Each row is a point. Each copy is the shape, with its points in the same order, stretched, turned, moved and blurred by noise. Is it also mirrored, or only turned?

Shape (7 x 3):
[[-14.8   2.2   4.9]
 [ 41.3  14.8   7.6]
 [ 43.7   8.1  12.0]
 [-15.5   6.0  16.7]
 [ -9.4  14.9  20.8]
 [  1.2  -5.7  11.6]
 [-14.0   6.7 -14.1]]
Copy 1 (7 x 3):
[[-18.0  -5.0   1.5]
 [ 23.2  -2.8  60.3]
 [ 23.8   5.4  66.6]
 [-28.8  -6.1  11.1]
 [-27.2  -9.5  22.5]
 [-10.4   7.7  25.5]
 [ -3.2 -16.3 -18.9]]
Copy 1 is: mirrored
Copy 2 (7 x 3):
[[-13.4   1.0   4.8]
 [ 32.1 -44.8  -8.0]
 [ 28.1 -49.6 -15.2]
 [-18.8 -11.2  11.5]
 [-10.3 -18.5  16.4]
 [-10.0 -17.7  -6.7]
 [ -1.2  13.4   1.8]]
Copy 2 is: only turned
Copy 3 (7 x 3):
[[  5.4  15.6  -2.4]
 [ -1.7 -47.7 -21.0]
 [ -6.1 -40.6 -26.6]
 [ -2.8  13.9   2.7]
 [ -4.4  -1.6   5.6]
 [ -2.9  12.8 -14.3]
 [ 19.9   6.0  -2.7]]
Copy 3 is: only turned
Copy 4 (7 x 3):
[[ -9.5  -8.5  -8.6]
 [ 33.8  53.3  25.8]
 [ 37.0  48.0  30.6]
 [-12.4 -11.4   5.3]
 [-13.6  -0.3  15.3]
 [  9.3  -5.9   4.7]
 [-12.7   5.1 -34.6]]
Copy 4 is: only turned

Shape, 10 rows:
[[ 20.2 -10.8   6.3   5.9]
 [ -3.4 -20.3  34.3 -23.2]
 [-10.9  -7.9 -48.9  16.6]
 [ -6.2  -5.5 -17.7  -2.5]
 [  9.0 -15.0  -5.7 -29.4]
 [ -0.1  13.3   3.1  26.3]
 [ -7.2   4.6  12.2 -14.0]
 [ 36.5  11.1 -12.3  18.9]
 [-17.4 -11.0   4.2  22.7]
 [ 12.5  23.0 -35.5  52.2]]
Copy 1:
[[ 11.8  -0.2 -20.3  -3.7]
 [ 29.5  12.4  20.4  18.1]
 [-23.6 -26.8 -16.2   1.9]
 [ -0.6 -13.7   3.9   5.2]
 [ 25.2 -12.9  10.6  10.3]
 [-11.3   5.3  -3.3 -10.4]
 [ 10.9  -0.9  27.7   4.0]
 [  3.1  -9.5 -32.5 -27.3]
 [-14.0   4.9  -8.4   8.5]
 [-37.2 -10.6 -34.5 -30.7]]
Copy 1 is: only turned
Copy 2:
[[ 11.1   3.5 -16.1  -9.4]
 [-17.4  17.9  14.8 -31.7]
 [ 39.5 -55.0   2.1   2.6]
 [ 12.3 -26.1   8.0  -5.7]
 [ -7.2 -25.2   2.2 -31.7]
 [ 12.3   7.7 -13.9  15.9]
 [-16.0   0.2   7.4  -8.4]
 [ 14.3  -6.9 -45.3   7.6]
 [ 25.6   4.2  13.7   4.6]
 [ 36.7 -18.9 -41.6  38.3]]
Copy 2 is: only turned
Copy 3 (10 x 4):
[[ 18.2  29.5   0.6   9.5]
 [  9.7  40.0 -50.3 -16.3]
 [ 13.1 -10.9  45.8 -31.1]
 [  3.3   5.5   6.9 -21.6]
 [-19.0  40.6  -5.2 -24.7]
 [ 23.8 -15.9  -0.5  20.4]
 [ -2.9   6.5 -27.6  -8.1]
 [  4.9  12.8  28.8  33.6]
 [ 40.5  -7.1 -10.5 -11.9]
 [ 25.1 -33.4  51.9  31.2]]
Copy 3 is: mirrored

Shape, 11 rows:
[[-16.9   3.3 -40.7  -1.5 -21.4  -8.7]
 [ 23.9  16.0 -28.3   9.7 -19.7 -37.2]
 [ -5.9  -6.4  29.3  -0.4   1.8 -18.7]
 [  4.4  33.1 -14.2  -2.2 -14.8  -7.8]
 [  0.4   2.0   1.2  34.8  24.7   2.0]
 [ -4.8  10.4  -0.7   9.7   2.2   2.1]
 [ 18.7  36.1  11.0 -17.5  30.3 -10.7]
 [ -0.9 -28.1   7.5  32.3  -9.2  -0.8]
 [ 14.1   4.9 -28.9   1.8  13.8  -6.7]
 [  1.4  29.2  -5.9 -27.0  19.6  -0.5]
 [-11.3   5.2  -0.7  -1.3  14.7 -40.5]]
Copy 1 (11 x 6):
[[-39.9   6.7  -9.4 -37.7 -19.4 -32.1]
 [-48.1   0.8 -27.5 -15.0 -71.4   8.7]
 [  4.1 -24.7 -15.8  36.8  -8.5   0.9]
 [-46.8  11.0   3.4  -6.2 -35.5   7.4]
 [ 26.5  37.1 -11.6   7.0 -42.2   7.1]
 [ -6.4  16.8  -2.6   3.6 -18.9   1.4]
 [-25.7 -13.1  24.4  11.5 -43.8  32.7]
 [ 28.0  22.5 -39.1  14.7  -5.8  -0.7]
 [-16.9  11.9  -1.5 -30.6 -42.4   7.1]
 [-35.3 -13.0  30.6 -10.0 -18.8   9.6]
 [-17.4 -33.0  -9.7   7.7 -53.6 -20.2]]
Copy 1 is: only turned
Copy 2:
[[ 13.9  -7.6 -39.1 -42.1 -27.6 -22.6]
 [ 28.3  13.9 -47.3   1.4 -31.8  -2.7]
 [-12.9 -19.2  -5.4   8.4 -16.9  20.9]
 [ 15.9  22.3 -21.7  -8.8 -28.6  -0.6]
 [-14.1   4.3   8.1  31.5   3.5 -31.4]
 [ -2.1   3.7  -3.8   3.2 -11.7  -9.9]
 [-11.2  41.4 -19.8  14.5   2.9  23.6]
 [  0.9 -33.5  12.8  18.1  -5.4 -19.5]
 [  3.9  17.6 -33.1  -4.4   6.7 -15.5]
 [ -9.0  31.0 -28.0 -17.7  -0.9  14.7]
 [-17.4  -3.2 -47.3  -5.7 -27.9   7.8]]
Copy 2 is: mirrored
Copy 3:
[[-20.5  -3.3  14.7  13.7 -26.1  34.7]
 [-29.7  15.5   1.7  32.0  -1.6  24.0]
 [-15.2 -15.6  -1.9  -1.4 -10.3 -28.5]
 [-28.0  28.1  11.7   7.3  -4.5  24.4]
 [ 18.3  15.2  27.2  10.9 -23.1 -33.8]
 [ -5.2  13.9  16.2   2.4 -17.9  -6.4]
 [-17.5  27.5  30.6  -5.8  32.4 -21.3]
 [ 16.6 -14.3 -15.4  15.4 -38.1 -20.1]
 [ -0.1   9.1  24.4  13.9   6.9   3.4]
 [-18.6  18.4  32.8 -10.3  23.8  -0.3]
 [-35.8 -12.5  30.5  13.1  -7.6 -14.5]]
Copy 3 is: only turned

Shape (11 x 8):
[[ -0.9  19.5  21.4  -7.7   2.7  -8.4  10.4   2.9]
 [ -0.2   3.3  18.1 -10.2  36.8 -15.7   7.2   6.1]
 [ -6.4  18.0  -8.6  -4.1  18.5 -11.2 -10.1  14.7]
 [  3.2  10.6  -9.3  19.5   2.8 -17.9 -11.2  -4.7]
 [ 68.1   9.2  16.6  -0.5   7.5  -2.5   5.6  -3.0]
 [ -2.2  19.4  -5.5   6.4  24.1 -20.0   9.8  41.4]
 [ -7.8   9.6 -12.4 -14.7   3.7 -17.2   6.0  -1.9]
 [ 16.9  19.6  20.1   1.2  14.6  36.6 -18.2  11.6]
 [ 45.6  26.1  12.5   0.1   8.8  20.8   2.1  -1.4]
 [ 13.9 -25.4  -0.7  15.0   1.4   1.8 -33.7  30.3]
 [ -4.9 -35.7  10.4   7.8   5.2  26.4  -0.4  -9.1]]
Copy 1 (11 x 8):
[[ 41.4 -13.1  -0.7   5.4  18.9   5.0  -3.2  -0.7]
 [ 42.9   8.1  -4.6 -10.6   1.7  21.4  17.3  32.3]
 [ 26.4 -16.0   8.2  -6.1 -15.8  17.0  -9.9  19.8]
 [  2.6 -23.7   8.8   9.9  -1.6  19.0  10.4  16.8]
 [  7.2   4.4 -26.5  -1.1  47.1  41.2  -0.3  63.5]
 [ 44.8  -7.4  37.1  -4.8   3.2  17.1 -11.8  28.5]
 [ 13.8 -15.5   4.3 -15.8   4.6  17.1  -1.8  -1.1]
 [ 19.7   8.5 -21.0  32.7 -24.4  12.0 -27.2  26.3]
 [ 15.1   1.2 -25.9  18.0  18.7  34.1 -18.9  36.6]
 [-19.5   5.6  12.6   9.6 -32.5  -3.8  -2.3  45.6]
 [-24.7  34.3 -13.8  21.7 -34.5   2.5  14.9   0.3]]
Copy 1 is: only turned
Copy 2:
[[ 10.2 -12.6  15.9  -2.9 -18.0  11.5 -14.8 -16.0]
 [ -3.0   8.5  46.2  -8.4 -42.4  11.3  -7.7  -2.3]
 [  3.0  21.0  11.7 -23.9  -9.0   7.4  10.7 -23.3]
 [  1.4  -2.5  -3.1 -30.2   6.4 -21.1  -0.7   5.6]
 [ 28.8 -15.3  38.9 -27.1  -9.9  13.4  16.3  59.7]
 [-19.4  14.3  46.9 -37.9  -6.5   8.6  31.4 -41.5]
 [  9.6  11.7  18.5  -6.9  13.9  12.7 -14.4 -14.1]
 [ 30.4  -3.6 -15.9   5.6 -48.4   8.0  45.7   6.2]
 [ 47.8 -10.5  16.8  -7.2 -19.6   3.3  30.6  28.3]
 [-38.3   0.4 -23.0 -24.1 -10.3  22.1  47.4  29.3]
 [-10.1 -27.9  -6.5  45.2 -21.6   5.3  20.2  35.7]]
Copy 2 is: only turned
Copy 3, 11 rows:
[[ -8.8  20.9  12.8 -20.2  -1.5 -13.5   3.6 -19.3]
 [ -5.7   5.9  19.0 -14.8 -15.2  -3.5 -13.4 -37.3]
 [-15.3  -9.5  25.4  21.9   8.8 -17.7   9.1 -19.2]
 [-23.8   4.8   6.9  18.9  30.0 -12.3 -14.9 -18.8]
 [ 13.6   5.4  12.5 -55.8  31.5 -11.9  -0.5 -66.0]
 [-16.6 -23.8  30.6  10.0   1.8 -43.9  -9.0 -16.6]
 [-13.3   3.6  16.0   1.6   4.6   7.1   1.1   2.4]
 [ 19.5  -2.5   1.1  -2.6  13.1 -30.0  43.0 -48.4]
 [ 23.6   8.0  10.9 -28.8  28.3 -21.8  25.8 -47.0]
 [-18.6 -39.7 -13.6   5.6  19.0 -23.3   4.8 -42.3]
 [ 16.4   0.5 -44.2 -19.1  -5.1  16.8  -3.9 -10.3]]
Copy 3 is: mirrored
